Every row gives one point. Examples show where two turns around zero, p and q, send a point. Where does a point land after both, in the order given? Backwards means that the second turn is done in reverse. Each puzzle has new turns, and all numbers are rounded.

Turn p:
[-28   1] => [-25  12]
[42 41] => [55 21]
[-14 -42] => [-29 -33]
Turn q:
[-46  56] => [-35  63]
[ 43 -14] => [ 40 -21]
[ 21 -31] => [ 15 -34]
[  8 -23] => [  4 -24]
[-27  11] => [-25  16]
Where do these land?
q, then p: [23 -5] => [ 17 -17]
p, then q backwards: [-41  -8] => [-42   1]
p, then q: [ 48 -30] => [ 24 -51]
q, then p: [-30  42] => [-2 52]

Turn p:
[ -2 -27 -35  30] => [ 42  12 -28  14]
[  9 -19  37 -37] => [-54   6  -3  14]
[-47 -51   9  33] => [ 19 -31 -32  60]
[  6  37 -17 -38] => [ -7  24  45 -20]
[35 60  7 12] => [ -1 -12  17 -68]
Turn q:
[-50  41  33  13] => [-48  48 -19  23]
[25 43 -1 38] => [ -8  34  -7 -51]
[ 19 -32  22 -38] => [ -7 -42  36  15]
[ -9 -13 -72 -13] => [ 47 -30 -50   2]
[ 15 -39  18   0] => [ 16 -10  40  11]
Where do these land?
p, then q: [-18  52 -26 -65] => [-76  25  39  10]
q, then p: [-69 -54  -5  13] => [ 44 -30 -44 -56]
p, then q: [ 29  56 -24  -6] => [-52 -41  13   1]
p, then q: [-8  0 15 -4] => [ 6  8  4 14]
q, then p backwards: [14 22  7 18] => [ 27  13  -4 -11]
q, then p: [ 12 -31  28  16] => [-30 -30 -10 -16]
q, then p: [ 41 -45   4  28] => [-58  -2 -20 -28]

Turn p:
[17 32  4  3 -1 27] => [ 20 -21 -22 -11  25   1]
[-47   6  -8  -4   9  -1] => [ -1   7  32 -32  -5 -17]
[ 2 17  5  5 -3 -2] => [  0 -16   2  -2  10   1]
[ 14  -1 -19  -3 -19  -9] => [ 11 -10  -2  23 -13  -9]
[ 18   8   5 -12  15  -6] => [  3 -11 -10  -4  -8  23]
[20  0 -1 20 11  6] => [-13  -7 -27   1   4  -2]
[  6 -76  -3  -7  -9   1] => [-10  63  -9  35 -24  -1]
[-30  15  17  -2  -3 -15] => [ -8  -6  35 -12  12   4]
Turn q:
[ -5 -14  11 -20 -22  -4] => [-9  1 -6  9 31 -9]
[22 30 -2 10  4  4] => [ 21   4  22  -4 -20 -13]
[-34 -12   5  10 -22 -30] => [-31  14  -6  37   8  12]
[ -8 -23 -13   7 -34  -1] => [  2   0 -29  31  12  -4]
[-21 -20  30  26   0  14] => [-39 -19 -17   4 -15 -14]
[ 22   2  -8 -25  21  -1] => [ 21  -6  13 -25  14  13]
[  5  27 -12 -12  30  20] => [ 16  14   8 -39 -15   3]
[ 19   9 -10   3  23  -3] => [ 18  -7  14 -13 -13  13]
Where do these land?
q, then p backwards: [  5   9  20 -11 -11 -17] => [-19   1  12   9 -20  -7]
q, then p: [ 29  27  16 -22 -19  30] => [-15 -22  10  15 -24  44]
p, then q: [-21 -11  -8  -7  24   1] => [ -1  22   9  -1  22 -14]
q, then p: [ 12 -12  -6   9  15 -19] => [  2  22 -16   5  14  -4]
q, then p: [-20 -12   2  26  14   7] => [ 14  12  15   7   1 -29]
q, then p: [-27   0 -30  25  15 -13] => [ 27  -5  -7   2  25 -35]
q, then p: [ 22  -1   7 -20 -38  11] => [-32 -18 -11   0 -26  19]

Turn p:
[ 10  33 -44  51 -41 -23   4  24 -37] => [-40 -10  12  19 -66 -10 -36  -7  44]
[-24  -4 -39 -10  34  32  16 -33  22] => [ 16   4   1 -40   1  19  23  58   3]
[  0 -26 -29 -14  24  11 -53  32   6] => [ 41  23  14  20 -34  33   8   2 -34]
[-22 -45   0  28 -48 -50   8  43 -20] => [-51  -2  52   8 -25 -18 -39 -35 -37]
[ 50 -31  22  13  47  31   0  25  13] => [-12  31 -34  10   3  39  56 -26 -21]
[-39  20  55 -36 -12  58   7 -54  26] => [ 43 -65 -34 -43  60 -15  14  12  -8]
[ 28 -10  -5  26 -61 -71 -19   8  11] => [-14  24  44  10 -30 -59 -18 -56  14]
[ -4  41 -37 -31 -36 -10  45   5 -22] => [-11   5  -7 -26  -1   2 -71  14  43]
[ -6 -30  45 -32  39  35   3 -52 -30] => [  8  -6 -55   4  49 -16  24  40 -49]
[  6  53  31   5  54 -13  -9   2  32] => [19 -4  9 37 43 23 40 -2 47]
Turn q:
[ 25   3  -9  41 -20 -43   0   1   0] => [  4   0 -15  37  33 -32 -29  -8   3]
[-32 -51  23 -19  17  25 -28 -12  23] => [ 36  13  24 -41  -4  43  -4  15 -32]
[-40 -35 -16 -32  38  16  11 -51  44] => [ -7  41  11 -50 -47  34 -37  12 -35]
[ 67  32 -21  32 -20  26  14  12  -8] => [-19 -64 -40   9   5 -37  -3 -26  16]
[-14   8   2  11  40 -15   5  54 -12] => [-39   4  13  10  43  32  15   5  19]
[-28 -48   5 -68  12   1 -54 -39  45] => [ 49  49  -5 -60 -25  25  -4  57 -37]
[-45 -62 -10  14 -57  69  37 -36  50] => [ 46 -41  26   9 -82  47 -57 -10 -50]
[ 11  17  17 -38   7 -40  19  42 -15] => [-30  24 -18  32  19   2  52  15  -4]
[-14  23 -26  -1   2 -16 -18  42 -20] => [-13   2  -3  19  20  11  11  24  49]
[ 20  36 -14  29 -32   9  17 -21 -53] => [  4 -20  -4  23 -18 -43   4 -49  43]
[-19  65  40  -7  34 -35 -16  41   8] => [-49  14  42   5  43 -24  42  44  11]
[ 70  11   9  37 -20   3  13 -34 -61] => [ 17 -21 -31   7  12 -58  10 -79  14]
Where do these land?
p, then q backwards: [-44   3  15  37 -62 -64 -38  41  58] => [-48  27  57  80 -14  48  24 -36 -31]
p, then q: [-21 -63  24   6 -19 -58 -14  23  50] => [  7  46  46  -9   5 -45  51 -50 -22]
p, then q backwards: [-19   2  -9 -27  49   3  -5 -47 -22] => [  3   2   4 -26 -20 -38 -43  28  33]
p, then q: [ 50  15   6 -39 -50  37  42 -62   5] => [-26  56 -70 -15 -23  -1 -16  61  19]
q, then p backwards: [-24 -18 -38  28  17 -38  16  35 -14] => [ 14  35   8 -18  29 -27  27  43 -23]
p, then q backwards: [-43  -3 -35   9  10  21 -17  38  31] => [-52 -25  15  -8  -6  50  -3  10  11]
q, then p: [ 46  21  58 -18   9  51  51 -26 -22] => [-44   7  -9 -35  34 -63 -45  43 -21]
q, then p backwards: [ 34  -8 -10 -23  19  24 -24   4 -42] => [ 33  17  13   0  -3  42  16 -15  36]
p, then q: [  5  18  17 -26   5  35  18 -17 -68] => [  2  -3 -27  -7  19  40 -39  19  56]
p, then q backwards: [ 21  47 -23  -7  45  -4  -4  24 -10] => [-36 -16 -41 -13 -15 -22  -4  33 -26]
p, then q: [ -4 -12  -4  60 -23  -8 -24 -13  34] => [ 16  23   8  46 -20 -11   7 -16 -50]

Turn p:
[ -1   8  15  17  -6  37  -2  -7 -25 -18  16  -8] => [-20  25  20  22 -15   2   2 -27 -13  -5  10  11]
[  9 -43 -18  -9 -22 -15  25   0  20 -15 -24  -2] => [ 22  16 -44  10   9  17   3  27   6  12  10 -26]
[ 11  14  -3   0  12  38 -14  -4 -60  25  -6   4] => [-13   1  22  -2 -13  18  11 -16 -52 -34 -14  28]
[ -6  13   8  14  76 -17 -19 -12 -27   3  -1 -11] => [-42 -47   4  -9  -1  14 -38 -30  -6 -15 -31   6]
[  9 -20   6  14  -3   6   7  -9  25  12 -38  16] => [ 14 -24 -16  15  -6  19  16  19 -11  29  10  -3]
[-60   2  -4  10 -10 -11  -5  25  20   1  16  -7] => [-11  -6  17 -30   3 -27   2  -4  18   2  36 -40]
[  4 -25   0  -8  -9  -6  -9 -22   0   0  16   3] => [  8  19  -2  -5 -21   3 -12   8   0  12 -17 -10]
[ -3   7  16 -32 -16   7   5  16   3 -13   7   7] => [ 26  20   4  -2  20 -19  -2 -14  -4   5   7   5]
[ 14  14   6  17  15 -12  31  -8  15  12  20   2] => [  3 -20  16  30   1  -4   0   7  29  -9 -17  -5]
[  1  22  -5 -18 -11  21  14 -14  22  -7 -13 -11] => [ -7   9  -4  21  22 -27  12  16 -11  15   2   9]
[ -4   3  -6  10 -13 -23 -14  -4 -25  -7   6  16] => [ -5  15  15 -26   1  26   2  -2  12  -2  -7   1]
[ 13  -7   8   8 -21 -10   3   5  16  18 -21 -16] => [13 -9 -8  6 -5  6 -4 33  5  3 24 11]
[ 13  11 -23 -23   8 -14 -23  32  17 -11  20   6] => [ 11   2 -24 -32   6 -28   9 -15  26 -11 -13  14]
Turn q:
[ 24  23 -15 -22  -9   8  16  27  -1 -10  41  13] => [-10  44 -20  11 -17  -5  44  -5  -6   1  -1   9]
[-11  26   2 -19 -24   5   9 -10 -31 -30 -18  24] => [ 18  11  17  20  26  31  16  -7 -28   9  -7  27]
[  1  12  -8 -25  22  21  17  24  12   0 -20  -7] => [-18  -3   4  19   2  -4  20 -27 -16  -9  -1 -32]
[  6 -31 -25  23 -17  26 -35   5  -8  -2  27  26] => [  6   6 -47   3   9 -27 -11  39  -7  -2 -25  20]
[ 14  28 -21 -24 -20  -9  -2  -3  10 -11 -19  -6] => [-26  -1   1   0  10  22  20 -25  -2  23 -13  12]
[ 19 -17  17 -15  12 -19   6  27  10  19 -19 -24] => [-13  -8  20  19 -21 -12  -5 -17  34   6  -6 -27]
[ 20 -16  11  26 -27  22 -22 -27  16   4 -10  -4] => [  4 -45 -17  -7  -3 -19 -12   3   4   7  -4  36]
[-25  -9  -3   6   1 -18  22 -12  -6   8  10 -24] => [ 23   4   0 -22 -11  18 -13  -3   6   9  13 -23]
[-13 -18  17   9  15  14 -25 -16  24 -17  15   1] => [ -4  -9  -8 -15 -13 -11 -31   2 -14 -35  -4  15]
[  7  15   3  22 -14 -11  11  32  28 -10   3 -16] => [-19  15   3  -4 -18 -26  -6 -21  -6  31  18   3]
[-33  -8  21   6  16  -6 -11 -22  -9  30 -13   9] => [  9 -22  11   3  15  20 -27  23  10 -21  23 -11]
[ -5   2  19  13  33 -21  -5  -9 -32  15   5 -18] => [ 21   8  25 -17  16  -3  -9   5  34 -20  14 -14]
[ -5  -8 -18   0  12 -10  19 -14 -13   3  -3  26] => [  8   0  11  -7   4  16  14  31 -12   2  -8 -15]
Where do these land?
p, then q: [ 33 -16 -10 -16 -25   2  13 -25  -5 -18  16 -15] => [-29   6   5  -2  35 -16  13  -8 -12  26  20  11]
p, then q: [ 10   8   2  -2 -28  18 -26  12   5 -27  -5  -8] => [-13  18  -8  -6   0  24  25  23  -6  -1  22   8]
p, then q: [ 19   0  38   0  22 -57  -9  -9  -7  17 -35  10] => [-17 -31 -24  39   3 -31  -9  20   5 -38 -33  -2]
q, then p: [ 13  12   7  15  -2   4 -34   2 -10  -4  19  15] => [  4 -16  -1 -18  21   1  16 -21  21   8 -14  -5]
q, then p: [-37  -7  -7 -13  27 -21   0  22 -33  -1 -15  23] => [-30 -23   2  13  -2 -10 -18 -28  -2 -14  28  37]
q, then p: [ 20  -7 -17  20 -13  14  17   7 -10  17  10 -17] => [ 14  -7 -13   3   2  -3   1  35  16 -21 -14  -6]
p, then q: [ 10   1  -7  -5   3   1  28   2  15 -29  -4 -11] => [-16   1   0 -34  10 -15  -1   6  -8   5   8 -16]
q, then p: [  2  30 -11  -1   5  12  12  -9  27   6   8 -30] => [ -5  27   7   6   5 -18 -10  15 -10  -1 -27 -28]
p, then q: [ 14  30  23  -7 -13   6  10   4  13   2   3  15] => [ -8  -7  26   0 -17 -15  10  26   6  -6  13   6]
q, then p backwards: [-22 -24   8  17  30  -8  15   3 -12  -5  -7  16] => [-22 -11   9 -16 -13  -9  19 -11  -9  33  11  -8]
p, then q: [  1  -2 -30  14   8  26   1 -19 -14   4 -29   0] => [ 36   8  -6  10  20   3   0   1 -24  12   6 -25]
q, then p: [-39  19   4   8 -43 -16   3  -8   5  34  29 -12] => [  1  13  10 -10 -39 -46  38  -2   2 -17 -24   5]
q, then p: [  2 -38  17 -22  10  30 -25   9  -3 -10  21  -2] => [-26  17 -30 -10  13  30  17   3  22  21  10  14]
q, then p: [-24  -5 -16  -8  20 -12  -5   8  29  15 -11  17] => [-22   8   2 -18  -5 -16 -13 -12 -15 -12  32 -12]

Turn p:
[-13 -56 -40 -11  10  -9  -6 -11 -12  17  72  -5 -25 -24] => [  4   1  46   2 -56 -20  41  51 -21 -22 -23  18  20   8]
[  4  23 -18   6  20  -4 -14  74  -6   4 -10   4 -12  18] => [ 38  33 -36   8 -14   6  13  -1  11  23 -10  -7 -50   7]
[  4  11  15 -21  18   1  12  -3 -14   4 -22  30  21 -24] => [ -5 -27  -5  -4  16   4  30 -25  19  22  17   4   5  10]
[ -5  17  14  -9 -29  47 -12  -6 -13 -20 -14  11   9  14] => [ -2  -3 -31 -10  39  35 -10   7 -10 -10   5  -6  16  21]
[  3  -9  28  14  16  -2  -1 -13 -16   4  43 -21  26  -5] => [-23   9  11 -32 -20 -21   7 -10 -36  13   0  -9  22   5]
[ 12  11  17   4  -1   1 -15 -16  30 -17  43   0 -25  12] => [-25  23 -22 -13 -14 -20 -17  31  -4 -14  15  19  15 -15]
[-11  -3 -19  13   8  -7  -3 -14  44 -34 -27 -14  12   2] => [  4  -5  15  -9   3  17 -40  11  31  14  -4 -10   4 -39]
[ -3 -43  24  16   9   5  66 -10  56  17  -3  -9 -66  15] => [-24  36  15  34   7 -14   6 -23  12 -43 -38  48  13 -72]
[ 50  -4  27  -3  13  -2 -16   4 -12   9 -15   9  25  16] => [-30 -26 -25 -20  13 -11   8 -15 -17  13   1  -9 -37  -1]
[ 12  20  26  16 -26  12 -15  21 -18   6  -8 -14   2 -29] => [-11  16 -10 -12  12  -6 -16 -21   6   1 -11  -3  -7  52]
[ -1   4 -76   5  -8 -17  25 -12 -22  -5   5   3  18 -19] => [ 59 -35  34 -13 -26   0   5   3  15 -26   8 -19   3   5]
[-12  14  15  10 -32 -15 -11  37   8 -14 -15   7   8  16] => [  2  10 -38  26  -3   7 -28  -9  10  11  -9 -26  -3  12]
[ -7  11 -26 -72  11  -7  -8 -14 -15   1 -23  -7  10  18] => [ 32 -30  12  19  45  -8  20  34  -9  25  26 -12  -7  -6]
[-18   9  -6  16 -19  12   1 -18  11  28 -12   3  12  -4] => [  8 -14  11   9   0  20 -27 -19 -11  -3   3  22  10   9]
[-15  -4  18  16  13 -15  -3 -19 -21   0 -14   3 -16  -5] => [-25  13  23  11  -2  11   8 -15   3  -3  22 -10  -4   2]
Turn q:
[-20   9  12  21  22  -9 -45  18  31   6   1  21 -22   0] => [-11 -16  35  -3  30 -26 -36   4  29  19   3   9  -6 -11]
[ 41 -27 -43  -4 -10  11  26 -13 -31   3  18   5   9 -14] => [ 20  28 -38  22 -35  19   4 -13  -8 -32  23  -6 -14 -13]
[-18  15  -1   3  17  -5 -15  29   2  -8 -51 -20   1  44] => [ 14  -2  19 -30  52  -5  16   1  14 -15 -25  14  35   1]
[ -2 -16  -9 -24 -31  42  24 -16 -14   4  25 -10 -16 -19] => [  6  24   5  10 -41  33   2 -13 -33  13  28  -2   0  17]
[-26  29  -5  25   1   2 -10  10  18 -34 -20  21   9  30] => [-20  -5  14  11  42 -23 -14 -12  -6 -16 -31  24  18  12]
[ 34 -40  -9 -34 -25  23  -2 -18 -22   3   7   1  -8 -12] => [ 31   9 -17   5 -32  44 -15   2 -27  -2  21 -14  -1 -17]
[ -8  28   6 -15   7 -35 -12  33  25 -35  -8  -6   5  22] => [-13 -16   2 -36  27 -25 -21   9   9 -20 -26 -11  19  27]
[ 21  10 -29  -8 -15   0  15 -35 -23  23  17 -18 -26  -6] => [ 26  15  -3  14 -26  32  16 -20  10  -6   5 -13 -36  20]
[-13  -4  25  18  47   6  21  20  25  13  23  20 -19 -13] => [-13  -9  25  23 -11 -45   2  25  26  15  35   5  11   4]
[ 51  19 -24 -17 -26  22  34 -27  -7   7 -32  -3   3 -33] => [ 30   8 -54  31   4  28  19 -33 -17   9  14 -32   0  20]
[-24  17  31  12  32 -11 -21   5 -18 -23  -4   5   1  -6] => [-28 -12  10   2  -1  -7  -7  12  34  16 -32  10  26  -8]
[ 14  14  25  26 -26  -8 -20  27  -2 -15 -10 -26  23  35] => [ -4 -14  15 -31  14 -21  12 -26 -19 -16 -40 -19  14 -25]
[-20 -40  28  22  26 -26  16 -29  29   3  14  14 -13 -14] => [  1   1   8  23 -15 -36  -3  59   1  29  -1  13 -26  -6]
[  3 -26 -26 -16 -13  18 -11 -18  -7  18  24 -37  29 -28] => [-19  40 -14 -18 -16  37  11   1 -15   5  24 -18 -27 -20]
[  4  30   8 -20  -7  -1 -16   2  -3   8 -12   5  36  45] => [-16 -40   4 -16  31  22  17  -7 -12 -31 -14  -3   6  -2]
[-35 -19  10  13   1 -29  13  12  -1  28   7  27 -13 -32] => [ -1 -11 -10  -8 -22 -30  -4  11  17  34  19  43 -20   0]
Where do these land?
p, then q backwards: [ -2 -14  26   5  28  15 -15  22  -3 -32  15 -12 -29 -25] => [-33   0 -10   7  27  -8   3  -3  -6 -13   4 -52  15 -17]
q, then p: [-15 -22 -19  26  27   7   3 -14 -17 -17 -22 -42   1 -13] => [ 35   2 -19 -10  14  -7 -17 -38  28  16  23  22  -4   5]
p, then q: [ -6  38  12 -18 -25 -28 -20  12 -27 -30 -20 -35  28  -2] => [  1   9  39 -37  13   8  27  14  32 -23  -6 -36 -27 -15]
p, then q: [-15  -3 -17   4   4 -23 -40  -9   1  14  28   9 -23 -15] => [ -1 -27  22 -20 -16 -27 -11 -32 -23  -6  -3  16   1  -1]
p, then q backwards: [  3 -34 -24  28 -22  19  13  12 -17  20  14  26  -6 -33] => [ -8  27  -1 -11 -12 -16  23 -10 -48 -13  17  -5 -10  40]
p, then q backwards: [-21 -14  32  -5 -10  16  11  26 -26  -4  17  23   7  27] => [ 18  12   1  -7 -13  23  31 -18 -14 -19 -21 -15  34 -13]
q, then p: [ 27 -23 -20 -10   9  -2 -15 -30 -33  28  -4  34  30  12] => [  4   9   6 -36 -14  27  16  18  41 -32 -30  16   9  12]
q, then p: [ -5  24  11  -2   4 -29  11  -9  36  24 -20   7 -18 -20] => [  1   7   8  23 -19 -18  10   3 -22  -2 -10  18 -34 -37]
q, then p: [ -5  12 -28 -24  21  18  16 -11 -35  14  -1 -26  26 -27] => [ 52   6 -11 -17   8  15 -11  -2  -5 -14   0  26  39 -14]
q, then p: [ 27  41  29  15   0  34 -18 -21  32 -10 -25 -11   9  25] => [-22  25  50 -27  13   8   8 -40 -20  23  -7 -16 -11 -22]
q, then p: [ 18  29  -7  25  -8 -16  21 -21  16  22  38  22  -3  -3] => [-20  31  20  25 -21  -2 -16   8   2 -44   2  -9  -1 -22]
p, then q: [-31  -4 -37 -27 -19  30  11  44   1  36   3 -21  27 -19] => [ 49 -35 -22  23  26   2  29  -9  -3 -26   2 -16  15 -43]
p, then q: [ -6 -31  29 -43 -10 -10   2 -15  18  -9  -1  -2 -34  28] => [-28  23 -15  -4   2 -46   8  -4  36  14  -5  29  14  -9]
p, then q: [ 11  12  -3  24   0  11  24  36   0 -26   1  16 -30  14] => [  0  27 -15  19  23   1 -15 -20  -3  -7  -4 -23  -1  42]
p, then q: [-13   9  -9  17 -22  -5  22 -13   9 -27 -30  21  10  17] => [-20  42   5  13  10   8 -15   6 -13  10   3 -29  -6 -21]
q, then p: [ 32   4  13  22  22 -20 -37 -22  26  25 -22 -29 -19  -1] => [-14  29  28 -11  16 -38  -3 -12  17  16 -21  35 -33 -17]
q, then p: [  3 -24  13 -36   1 -17  11  14  20 -26  29  22  23  35] => [  1  10 -18  10  -6   8  20  31   4  13 -25 -60   2  20]
